Rows are points. Examples show where two turns around zero, p and q, send a point. Where does a point land after both, in the order given? Backwards means that the second turn is done in reverse. Each puzzle has new turns, and all numbers are rounded.
(in the rows, 128 means zero)

Turn p:
[141 128] -> [117 121]
[108 137] -> [150 130]
[178 114] -> [ 78 115]
[127  87] -> [108 164]
[ 86 174] -> [187 109]
Turn q:
[165 122] -> [106  98]
[100 170] -> [178 134]
[119  92] -> [100 153]
Where do these land?
q, then p: [176  77] -> [176 179]
p, then q: [125 150] -> [106 124]
p, then q backwards: [115 146] -> [127 150]
q, then p: [ 96 139] -> [119  95]

Turn p:
[ 84 171  97 161] -> [125 171 149  69]
[130  91 108  70] -> [135 151 131 196]
[125 101 129 104] -> [125 128 138 163]
[185 130 169 135] -> [132  74  83 131]
[138  95 118 167] -> [162 100 157 120]
[151 164 141 137] -> [125 120  91 102]
[ 82 145 134 121] -> [ 91 154 146 116]
Turn q:
[170 131 109 140] -> [115 114  86 116]
[ 98 116 184  74] -> [198 151 168 136]
[138 141  77 131] -> [ 98  85 120 118]
[158 158  92 168] -> [ 76 116  97 100]
[126 152 110 151] -> [ 94 125 130 111]
[101 107 178 112] -> [167 165 153 149]
[105  91 147 120] -> [149 142 142 167]
Where do these land?
q, then p: [138 126 120 127] -> [136 132 135 133]
p, then q backwards: [144 113  90 119] -> [127 103 160 109]
p, then q backwards: [129 153 136  99] -> [146 120 130 162]
q, then p backwards: [121 155  88  67] -> [144  97 151 194]
p, then q: [135 132 175  96] -> [ 93 122 155 164]
q, then p backwards: [ 98  90 146 199] -> [ 87 129 124  50]
q, then p: [131 128 142 189] -> [108 173 136  90]

Turn p:
[150 164 139 166 171 112] -> [144 127 165 150 164  83]
[125 186 165  94 149  94] -> [170 156 185 134  93 106]
[111  96 176 156 108 134] -> [101 163 110  83 143 112]
[ 89  88 100 155  82 165] -> [ 90  92  86  78 140 158]
[160 154  95 114 119 130] -> [168 106 122 154 130 145]
[126 123 134  65  99 177] -> [137 152 124 117 106 205]
[132 118  98 139 180  99] -> [103 104 140 177 127  97]
[130  95 116 134 115 113] -> [112 123  93 131 121 119]
Turn q:
[160 123 107 119 131 136] -> [116 128 114  94 132 116]
[128 100 128 145 145 129] -> [103 141 147 133 129 114]
[ 71 112 112  82 105 182] -> [117 128  83 167 197 156]
[165 154 174 114 158 149] -> [147  76 128 125 122  78]
[127 120 179 178  76  65] -> [188 188 165 152  76 121]
[126 162  90 162 145 142] -> [120 105 163  94 141 161]
[120 126 106  96 136  92] -> [107 129  96 130  97 151]
Where do these land?
q, then p: [152 129 177 130 111  55] -> [199 123  76 101 130 116]
q, then p: [112 148 139  99 159 150] -> [ 81 120 103 135 136 120]
p, then q: [102 163 115 145 130 154] -> [114 125 112 156 132  86]
q, then p backwards: [107  47  98 164 131 159] -> [132  91 185 152 189 162]
q, then p: [144 128 142 131 129 163] -> [117 140 131 156 117 105]
q, then p: [108 149 110 115 144 145] -> [ 90 128 126 132 138 146]
p, then q backwards: [139 188 118 128 149 111] -> [125 155 178 163 127 138]
p, then q backwards: [143 145 159 102  83  72] -> [174 131 162 119  83  83]
p, then q: [146  54  94 138 116 142] -> [ 78 136 147 120 163 185]

Turn p:
[147 174 114  87 162 122 118  70  96] -> [119 124 122 178 126  95  85 157  68]
[177 131 162 119 131 141 136 128 132] -> [105 105 113 128 135 149 118 172 138]
[123 168 118  64 118 133 118 118 127] -> [140 129 118 158 185 106 105 135 102]
[ 99 110 131 175 108  97 148 132 175] -> [144 137 167 103 109 167 118  85 162]
[141  90 155 122 118 156  91  99 125] -> [150 151 112 132 112 118 130 181 159]
[ 68 131 145 178 143 129 140 167 145] -> [106 170 122 103 115 160 145  65 144]
[ 98 134 100 194  86 140 181 160 117] -> [151  96 103  78 103 154 144  53 128]
[108 129  98 183 136 123 100 169 173] -> [120 165 166  59 125 137 144  98 124]
[141 133 128 104 122  92 111 139  88] -> [107 104 132 146 137  77 125 127 138]
[177  81 129  54 155 146 138  98 101] -> [138  99 125 196 132 119 163 204 117]
Turn q:
[136 197 115 135 159 119 111 105 162] -> [112 114 132 163 180  95 161  95 108]
[115 169 103 147 180 178 111 128 141] -> [163 127 161 150 171 114 167  90 154]
[111 108 133  66  79 123 134 140 112] -> [113 134 110  67 126 133  73 135 130]
[194 120 128 118 122 125 137 138 100] -> [146 107 108  94 110 127 158 160  97]
[124  74 153  75 106 100 133 142 169] -> [109 149 136 106 129 168  65 151  83]
[142 143 126 146 140 114 173 152 105] -> [137  88  96 140 128 150 147 145 143]
[ 94 115 133 163 158 115  90 115 106] -> [ 96 154 161 148 109 132 158 124 164]
[ 74  95 109 181 148 158 132  60  98] -> [131 120 191 168  74  94 122 122 194]
[159 167 172 158 132 138 132 138 130] -> [146 143  91 158 151 111 161 157 123]
[130  91 108  93  54 112 127 163 156] -> [128 146  93  87 100 157  69 100  88]
Where do these land?
q, then p: [111 171 110  87  95 140 142 136 115] -> [142 148 180 158 134 107 136 152 106]
p, then q: [ 83 186  96 165 139 135  96 150  85] -> [ 52  82 134  99 123  82 125 113 143]
p, then q: [170  99 171 100 118 157 169 168 187] -> [214 135 168 138 168 171 115 130 141]
p, then q: [169 100 122 141 138  67 172  86 102] -> [134 190 111 142  60 139  95 152 124]
p, then q backwards: [133 125 148 147 111 156  91 141  85] -> [137 154 147 130  83 130 122 126  82]
p, then q: [118  93 145 102 178 163 120 142 127] -> [156  94  90 158 146 142 128 114 164]
p, then q: [ 97 121 134 116 134 107 100 145 141] -> [108 123 125 162 161 116 132 135 125]
q, then p: [157 115  79 140  96 112 106 119 123] -> [174  95 114 155 121 104 109 121 144]
p, then q: [ 76 107 154 151 124 163 147 138 162] -> [177 105 130 136 160  77 122 107 116]
p, then q: [167 162 120 131 148  81 137  55 152] -> [116 218 113 106 101 125 158 146 148]

Turn p:
[106 172  86 124  94 188 173  85 141 117 142] -> [ 86 111 118 131 160 200 132  77  93 157 145]
[167 138 130 146 138 110 131 141 120  94 164] -> [179 129  89 129 110 139 128 131 139 134 146]
[146 128 124  64 105 151 105 146 134 169 153] -> [ 78 169 115 124 116 148 121 179 108 108 146]
[128  91 170 140 138  96 111 136 179 152 143] -> [146 140 131 154 118 114 154 150 141  70  83]
[112 160 175 147 170  81 115 114 122 101  94] -> [167 112 112  89 149  64 150 110 132 134  95]
[153 112  61 168 152 116 186 107 181 174 134] -> [132 141 171 171 125 183 208 102 174 137 142]
[139 149 129 169 108 129  81 167  81 154 146] -> [130  87 106 141 115 120 108 198 143 167 127]
[ 99 113 157 129 122 139 168 169  95 141  83] -> [106 127 161 132  81  90 107 108 109 163  97]
[ 93 100 143 120 122  78 124 107  82 112 109] -> [124  89 145  87 110  84 105 107 151 101 130]
[117 170 107 101  97 175 125 164 174  86 108] -> [138 143 141 130 156 158 119 132  32 145 139]
[116  70 138  80 189 125  95 109 117 101 146] -> [126 166 114 138 147  69  99 109 152  69 166]
[159 133 116 147 103 149 121  91 109 133 116] -> [123 124 131 111 150 166 104 132 159 152 121]
Turn q:
[119 149 188 174 112 102 166 142 141 161 184] -> [140 187  82 109 122  62 129  95 104 157 138]
[113 142 156 144 106 148 154 114 183 192 161] -> [143 164 118 127 125  95 177  57  93 125 129]
[137 147 128 119 135 166  94 136  79 106 122] -> [117 113 116 107 105 144 121 169 142  93  92]
[ 88 164 149 147 136 100 156 136 189 163 199] -> [153 182 122 127 130  78 176 105  71 185 130]
[ 87 189 136 138 118 154 145 134 128 119  78] -> [135 139 183 129 122  77 123 132 138  95  81]
[153  64 140  97 111 115  94 101 154  92 118] -> [121  88 136  91 164 183 106 113 116 128 173]
[ 89 158 122 144 126 129 127  82  77 141 127] -> [101 110 134 147  79  82 126 149 105 102 129]
[155  95 103 110 141 100  64 156 112 119 121] -> [116  81 114 113 122 183 116 146 156 171 122]
[114  80 153  95 168 100 161 171 153 153 132] -> [197 146 119 154 133 158  96 100 112 171 136]
[ 91 130  94 124  96 178 174 150 105 129 101] -> [174 129 156 152 109 104 149 138 174  75 132]
[131 162 117 109 146 167 161 104 108 133  98] -> [125 133 141 172 131 122 126 139 122  71  97]
[175 103  98  96 122 109 107 125 117  76 131] -> [112  91 114 119 173 171 120 170 146 132 150]
[167  91 112 178 155 115  83 118 143  88 138] -> [ 66 149 131  99 130 182 120 143 144 160 159]
[172 116  96 116 119 109 106 124 104 119  81] -> [ 95  80 128 145 148 152 105 133 171 125 124]
Where do these land?
p, then q backwards: [ 79 124 143 121 154 150 118 156 144 113 150] -> [127 153 136 112 130 113 167  83 116 157 137]
q, then p: [128 133  97 124 165 133 144 151 123 134 159] -> [133 124 136 147 112 150 144 139 120 178 120]
p, then q: [112 136 109 152 161 148 131 114 131 188  75] -> [150 165 150 156 109 100  97  79  95 150 114]
q, then p: [ 97 155 132 109  61 114 161 121 157 110 141] -> [159 154 102 102  83 101 158 108 165 103 142]
p, then q: [ 95 134 121 115 132 125 156 160  63  95 125] -> [118  71  90 118 107 113 143 114 109 149 169]
p, then q: [113 160 136 126  98 151 114 106 105 220 143] -> [200 133 193 142  80 123 140 113 144 139 128]
p, then q: [220  73 153  96 155 121 132 148 120  94 103] -> [ 84 108 110  91 196 101 163 128 122 138  55]
p, then q: [ 98 178 142 154 142 110 112 141 144 150 138] -> [151 137 128 180 123 129 102 126 163 140 154]
q, then p: [193  34 133 135 129  88 115 131 127 118 134] -> [ 78 138 100 198 184 155 133 149 136 102 170]
q, then p: [114 110 135 117 123  88 147  52 123  90 147] -> [125  92  77 154  95  86 105 142 150 111 164]
p, then q: [110 156 136 179 133 165 131 130 144 127 145] -> [101 148 136 165  89 145 121 109 157 122 141]
p, then q backwards: [177 141  99 108  83 145  76 126 154  98  77] -> [119 111 156  99 161 128 129 143 165  37 131]

Turn p:
[143 163 152 106 118 152 134 102 151 107 156  80  96 130] -> [ 84 105 154 140  98  99 154 123 171 157 120 149 140 125]
[144 103 122 117  56 150  81 115 134 114 139 180 119 100] -> [137  76 121 127 114  86  82 131 119 119 145 114  58 103]
[ 87 146 110  96 133 110 138 183 162 144  86 115 161 118] -> [118 168 130 107 164  97 135 150  65 123 131 162 150 157]
[122 200 134  90 154  78 105 122  52 130 132 168 156 155] -> [136 104 148  85 207 132 152 122 147 112  90  56 138 174]
[ 89 124 152 152 142 137 135 131  94 123 102  79  95 104] -> [ 95 162  97 146  91 133 121 150 150 100  97 127 155 151]
[114 145 126 140 132 127  91 205 127  98 159 107  74 142] -> [130 126  92 124 104  77 179  94 147  73 153 142 140 156]
[ 87 135  82 133 120 128 122 132 185 161 141 114 109 183] -> [113 165 102 117 135 124 163 113 122 176 189 154 100 155]
[131  74 111 162 140  99  95  34 169 131 130 116 129  83] -> [ 98  89 112 182  78 187  91 127  81 178 147  98 117 127]
[159  85 172 146 135 128 124 107 118 100 133 119 120 161] -> [153 107 140 107  67 165 125 120 155 127 122 125 136 118]
[114 119  89 164  98 157 128 125 119  76 103 128 162 100] -> [125  95  79 135 138 133 108 193 119 109 142 147 131  98]
[128 135 193 144 159  89 155 177 132 170 157 203 135 142] -> [146 182 161  83 145 140 151  57 100  87 116  85 124  86]
[118 107 123 101 184 182 128 143 119 137 139 158 134 124] -> [135 143 133 124 159 129  70  89 150 112 154 142 161 126]
[153 127 117 154  93 121 121 126 136 153 115 101 173 114] -> [139 113 109 140 134 144 137 144  93 148  89 161 102 116]
[171 161 123 142 150 118 167 103 115 129  64  83 123 141] -> [124 139 171 160 132 180 161 181 148 128  97 154 141 151]
[160  95 115  74 107 143 196 115 106 146 164 169 132 122] -> [187 148 169 144 151  95  90 128 154 169 128 104 127  76]
Turn q:
[ 89 176  93  99 123  93 106 129 136  95 135 139 145 121] -> [136 154 112 117  91 164 100 159 153 112 113 151 112 171]
[159 179  88  88 148 140 150 172 140 167  81 169 150 124] -> [128 172  79 144  99  55 119 166 176 156 134 112 120 129]
[174  96 132  87 145 115 147  81 100 160 154 143 158 157] -> [135 101  86  99 195 129  96 147 134 155 132  97 160 108]
[ 88  89 178 128  83 163 161 155 105  72 155 108 121  95] -> [101 134 139  88 156 131 169  54  99  72 101 152 100 140]
[177 102  86 181 175 176 161 109  98 124 120 191 121 162] -> [ 75  88 109 175 121 100 118 111 145 157  77  74 188  92]
[126 168 170 101 173 153  86 105 102 104 150  91 136 119] -> [ 94 104 150 125 169 131 144 184 117 108 142 149 132 190]
[120  84 101 148 127 114 122 146  93  86 122 139 147 115] -> [103 116 148  85  99 136 113 115 134 105  86 110 128 106]
[171  95 144 138  80  93 104 115  88 143 122 169 112 142] -> [156 111 103 106 122 151 139 130  90 122 129  49 132  96]
[131 129 144 163  90  92 143 105 172 130  94 108 163 143] -> [215 127 152 127 116 125 126 108 137 117 132 139 158 120]
[ 98 160 176 172 103 109 146 125  95 110 176  87 162 138] -> [144  91 135 114 132 130  99  88  88  65 152 155 146 180]
[162 136 120 122 106 125 121 146 185 159 143 120 114  88] -> [139 179 117 142 122 131 150 141 125 124 175 152 134  84]
[159 137 115 117 157 110 162 136 146 148 108 105  73 145] -> [141 146 128 173 142  98 107 150  95 167 116 142 111  98]
[122 160  93  88  77 155  85 123 181 141 131 103 143 125] -> [145 209 144 135 133 162 136 138 169 130 172 128 131 155]
[100  90 148 165 153 148 122 133 144  91 127 155 134 144] -> [113  78 150 144 122 141 152 100 161 109  97 132 121 114]
[124 113  99 115 140 127 104 169 101 104 112 102 151  76] -> [ 88 153 162  71 100 109 124 152 135 111 120 137 114 121]
[ 80 170 117 103 171 108 160  68 112 173 117 141  75 125] -> [131 108  85 147 120 140 117 144  96 224 117 166 119 173]
[ 96  93 173 159 123 156  96 159 181 167 127 105  73 159] -> [137 107 179 185 138 143 169  87 124 142 179 131  70 101]
Where do these land?
p, then q: [ 85 128  86 110 153 142 175  79 141  69 121 107 121 110] -> [109 114 134 109 101 121  96  99 173  87 202 156 113 123]
q, then p: [159 110 147 119 156  82 151 146 138 127  94 112  96 175] -> [149 126 137 179  95 148 131 112 108  69 101 120 122 154]
q, then p: [139 170 147  90  93 150 144 114 112 169 115 171 115 193] -> [151 132 105 175 133 176 189 117 151 167 141 161 133 164]
p, then q: [ 98 124 123 182 189  86  96 138 118 106  81 124 197  95] -> [ 51 128 166  92 138  96 101 112 173 119  84  83 140 174]
p, then q backwards: [ 96 119 195 100 101 125 142 157 150 136 134 201 147 162] -> [136  65 116 109  81 104 131 173  87 137 106  84 157  93]
q, then p: [159 136 130 108 120 138 127  97 131 173 135 174  83  89] -> [145 170  93 173 189 116 136 134 136 147 115 138 136 111]
q, then p: [118  79 108 136 114 108 126 161  90 107 113 106 174  90] -> [108 104 171 103 110  70  97 148 113 144 110 106 137 157]
p, then q: [ 97 120 100 180 126 112 167 142 128 164 168 119 145 120] -> [ 97 157 116 130  87 100 102 135 116 160 134 151 180 144]
q, then p: [124 153 133 153  94  59 160 120 146 138 111 120  96 102] -> [172  92 141 155 158 122 124 146 154 106  94 111  78 112]
p, then q: [109 156 141  82 176 144  75 139 154 124 154 103 194 143] -> [133  75 104  81 166 149 108 141 190 181 117 108 125 142]
p, then q: [171 117 145 122 121 100 125 100 143  96 165 104 130 179] -> [156 147 106 106 178 113 147  85 125 146 153 121 141  89]
p, then q: [175 150 104 124 107 167 157 165 135 117 158 162  79 152] -> [144 117  88 158 131 149 149 143 100  97 115 188 148  75]
p, then q backwards: [132 142 141 142 135 173 141 115 112 125 150  96 118  93] -> [135 122  96 144 165 150 153 135 154 108 143 157 134 134]
q, then p backwards: [162  84  97 146 124 196  69 146 140 123  86 104 133 100] -> [127 182 174 108 141 106 204 106 154 110 138 147  82 141]
q, then p: [ 97 132 122 124 112 138  64  99  83 145 136 117  90 119] -> [130 169 103  99 124 105 117 110 196 148 104 150 128 134]

Turn p:
[111 126 146  96 140 155 124 112 150  78 100 109 133 105] -> [142 142 159 136 121 174 165 125 121 116 121 100 151 160]
[137 103 177 151 150 139 210 172  64 111  97 146 121 108] -> [124 153  93 125  80 178  77  82 106 176 131  68 117  94]
[119 122 131  94 134 120 145  93 140 159 190 207 124 125] -> [175  61  82 157 128 112  97 145 104 114 161 146 139 151]
[145 169 192 102 158 137  67 132 130  58 149 140 120 134] -> [138 141 153  98  82 117 156 131 148 142 176 114 205 184]
[138 121 113 108 152 104 123 139 158 134 162 104 106 128] -> [130 135 106 130 162 115 133 158 145 150 121 133 125 167]
[126 132 169 162  92 127 114  85  83 126 132  78  89  95] -> [ 70  95 131  78  87 119 147 107 105 133  74 117 129 144]
[195 139  95 144  97 173 130 142 120 117 129 147  89 158] -> [105 159 107 174  81 106 149  99 141 145 139 186 115 121]
[158 103 112 129 115  71 142 143 109 138  83 144 174  98] -> [107  94 139 128 169 171 110 102 159 155 150 121 112  76]
[ 78 146 152  71 112 112  89 151 119  93 172  98 138  95] -> [151 116 165 105 168  98 130  96 124 134 109  93 184 188]
[117  82 117 132 124 133 106 159 167 150 117  88 178 124] -> [135 159 155 101 198 139 149 127 111 124 141 132  88 122]
[117 159 104 156 104 141 187 111 178 167 129 143 150 118] -> [145 121  81 144 138 134 124 118 145  51 119 130  84 107]
[175 135 109 112 106 143 147 133 104 141 138  94 134 185] -> [108 169 117 130 129 133 101 111 135 136 106 201 136 126]
[ 94 120  99 176 173 129  78 111 141  76 110 130 129 164] -> [162 151 166 117 106 109 185 191 136 140 123 119 143  85]
[ 76 108  95 135 111  89 151 139 153 220  98 155 116 179] -> [102 125 108 170 188  97  77 181  94  87 128 127 101  66]
[133 155 110 151 152 147 107  98 103 153 116 136 116 104] -> [123 101 157 128  81 116 120 147 145 121 120 131  92 130]
Turn q:
[121 107 159 161  80 119  93 109 163 133 139 142 157 167] -> [ 82 144 139 173 130 108 140 178 163  92 122 113 129 123]
[165 109 160 161 151 150 122  91 176 119 174 177 119 103] -> [ 96 114 100 164  71 171 147 129 165 134 152  85  93 136]
[148 141 123 141 168 165  92 168  86  89 177 123  91 165] -> [132  61  68 104 135 106 141 150  96 118 172 139 105 166]
[138 102 124 141  94 138 170 181 109 109  96 101  76 102] -> [133 122 166 122 111  82 108  79 121 152 182 173 143 138]
[132 154 147 144 182 163 173 119 130 128 105 110 175 128] -> [157 157  77 113 136 115 167  81 159 143 101 119 117 125]
[143  90  84 159 152 127  77 181 117 162 110  85 129 154] -> [138  98 109 128 164  70  68 150 136 151 125 108 162 177]
[104 144  99 120 123 111 105  80 132 123 172 134 100 172] -> [133  93 121 162 139 153 142 190  94 127 117 135 121  96]
[137 134 179 166 129 118 161 113  89 168 127 122 105 124] -> [114 156  92 172 151 146 114  83 132 120 155 162 129 125]
[ 93 160 120 124 128 134 143 168 117 165 178 125 160 133] -> [151 154  85 114 115 123 133 138  92  90 126 119 181 123]
[ 84 152 113 144 128 124 165 178 111 115 100 157 127  85] -> [112 146 120  67  94 115 113  95 119 141 133 160 162  93]
[ 80 171 119  85 146  89 109 129 192 119 169 144  87  99] -> [164 145 135  95  84 180 109 197 105 138 154 113 113  76]
[129  93 147  77  94  90  93 119  94  86  88 100 133  92] -> [118 142 206 106 140 123  90 122 112 111 101 160  74 159]
[175 164 107  69 128 127 139  91 144 142  87 143 153 142] -> [151 125 170 108 175 181 172 117 150 141 100 104 139 129]
[135  98 131 142  81 181 107  96 169 138  90 143 170  90] -> [113 116 173 146  95 115 126 100 203  94  90  93 131 118]
[ 87 112 157 125 139 139 172 128 105 128 146 160 108 156] -> [ 99 139 103 140 132 115 148 102  80 123 152 123 117  83]
[176 117  80  88 124  74 128  97 113 124  88  81 157 136] -> [155 135 185 133 176 144 129 135 121 174  69 144 132 179]
Where do these land?
p, then q: [110 104 154  83 137 139 128 118 141 118  97 172 150 151] -> [119 114  81 129 104 112 147 111 125  86 120 134 121 175]
q, then p: [113 145 150  86 129 110  85  99  95  91 105 108 150 182] -> [123 159 126 169  96 147 103 162 139 177 142  68 146 138]
p, then q: [126 137 128 127 116 125 117 148 143 194 130 146 151 120] -> [118 109 112 125 113 141 107 166 100 141 145 130  83 133]
q, then p: [ 88 147 100 124 142 123 115  89 158 121 116 114 132 139] -> [ 93 133 137 146 135 144 130 110 146 142 152  98  86 137]
q, then p: [109 152 137 115 176  92 110 120 126 101 129 184 126 189] -> [156 153 146 173 139 117  77 130 122 151  93  81  94 158]
p, then q: [160 174 145 177  95 155 113  99  95 146  70 146 134 145] -> [102 139 179 128  61 133 125 136 121  78 128 158 102  82]
q, then p backwards: [160  79 164 165  85  79 104 139 152  84 159  88  78 102] -> [183 147 110  91 181 183  81 135 123 184 112 160  89 138]
p, then q backwards: [115 129 104 126 131 191 189 168 170 154 163  95 119 129] -> [120 120 194 120 171 116 133 109 100 139 152  62 174 118]
p, then q: [181 112 114 100  89  90 139 145 148  98 199  96  74  83] -> [128 127 111 173 177 121 139 137 116 202  84  81 176  76]
p, then q backwards: [139 116 114 175  91 144 136  71  82 144 108 148 165 141] -> [ 70 155 112 122 106 152 136  92 100  90 125 154  92  91]
q, then p backwards: [ 92 178 147 191  78 143 129 122  65 140 112 163 152  99] -> [170 184 131 136  49 117 159  86 125 136 121 112 145 184]
p, then q: [109 147 125 105 167 137 165 127 136 147  95 142 124 102] -> [147  95 120 136 124  84 121 148 163 118 152 144 113 147]
p, then q: [141 126 136 123 172 121 154 140 141 130 132 109 173 126] -> [167  95 125 108 134 141 144 136 142 119 151  94 124 139]
q, then p: [114 107 136 111 171 142 132 128 113 163 145 118 101 129] -> [120 114 150 112 110 115 136 141 140 164  97 158 106 139]
p, then q: [161  70  71 133  90  89 143 203 146  99 160  62  65  92] -> [171 147  76 156 185 156  93 108 138 216 107 118 176  48]
p, then q: [129 125 121 108 177 168  89 131 136 118 127 158 154 120] -> [118 137 113 154 130 140 159 133 130 100 184 126 129 168]
